Each row of a before or after table is a point. One or more steps were done to the points. Then noise was added and the rows were shuffled. The steps act on how far a point lies along the listed directions, d1 being the first. What was done? A step turns or swaps two directions, mirrors them in a line or flattens them onto one, adds a multiple of one to another, or multiplies one. Angles are multiples of 10 degrees, from the lower direction toward the higher: turns from -170 to 170, lines from 10 to 170 but not 90. Use the fewest steps. Two steps may share a direction if one is a turn and the other turns, adds or multiplies; they go together, in the order done. Otherwise the lowest direction goes first.

Directions:
(1): 49  -38
(2): -38  -49
Before (9 x 2)
-16  -28
32  18
5  28
-27  71
-35  104
3  51
32  21
-15  16
-57  4
After (9 x 2)
-7  56
-55  123
-21  22
35  21
-67  14
-41  84
29  12
-15  -29
1  29
Steps: multiply d1 by 1.3

Directions:
(1): -50  3  5  -23  -20  90
(2): -20  22  23  92  35  19
(3): -86  -37  6  -11  22  -45
(4): -1  -22  -100  17  25  16
Before (12 x 6)
12  32  58  -60  -25  92
-33  2  88  -90  -66  51
22  10  -10  46  15  -26
-12  55  51  -28  -33  71
31  5  39  93  26  14
31  39  1  89  40  18
-16  40  96  -50  -48  58
-33  8  -10  59  34  36
-20  30  104  -3  24  19
39  42  18  59  -6  -59
18  9  -21  45  -2  18
41  10  10  25  9  13
After (12 x 6)
48  -8  -8  -101  6  -35
1  -11  -88  -25  4  58
12  -49  -72  -42  -12  48
94  33  41  -66  -48  -38
-34  -18  -33  -9  -5  35
-64  -1  -39  -45  -40  39
2  -3  -44  11  -9  30
26  -13  -78  9  22  -7
96  19  83  -42  -40  -64
110  43  36  -40  -13  1
2  -8  -13  -17  -3  46
83  51  1  -37  -28  -19
Steps: mirror d1 and d3 in the line at 110 degrees; mirror d2 and d4 in the line at 60 degrees

Directions:
(1): -52  12  46  -91  16  34  17  -48  9
(2): -51  8  -38  6  -2  89  -28  64  17
(3): 24  -52  24  -67  -38  -22  7  82  -19
(4): 3  -5  57  12  96  -8  -54  31  -24
(5): 60  -26  45  7  -43  53  -63  -34  33
(6): -33  6  82  56  -23  -1  54  29  46
Before (13 x 9)
-5  29  -111  -5  -21  -14  44  -49  -28
-44  60  -118  83  2  46  11  -50  19
31  8  44  -54  37  -45  4  -7  -34
-69  65  -34  63  11  14  20  27  1
-11  18  22  3  -19  56  18  39  34
-21  53  -62  28  -24  -14  94  -37  1
20  -32  83  -29  -49  -14  30  22  -7
0  -20  36  -52  -4  -7  47  -7  -28
-28  -70  -13  -54  5  37  -46  89  -9
16  40  -64  112  -16  19  44  28  -1
-16  -21  -9  -40  43  -19  45  -57  -41
-60  41  -114  49  -56  26  29  -51  -6
27  -1  42  2  41  16  -19  -48  -12
After (13 x 9)
14  8  -152  90  -77  5  24  47  2
-71  -34  -27  -78  -11  71  -16  3  17
6  30  -66  39  -33  -34  86  12  -8
-12  -3  104  -32  -2  10  22  -34  3
15  10  -111  -2  -30  -29  39  -11  -38
-22  8  -138  54  -111  0  41  11  -16
-43  40  -58  62  -42  -4  35  67  -3
33  1  -57  57  -62  2  62  85  -11
-18  4  40  -29  33  7  35  -44  -23
-4  -17  -11  0  71  -28  27  -49  -47
18  26  60  -36  86  -36  -18  -29  -36
-14  26  3  4  -43  62  34  20  44
44  -8  39  31  51  4  -34  -23  -20
Steps: turn d1 and d3 by -60 degrees; multiply d3 by 0.7; add -0.7 times d2 to d4
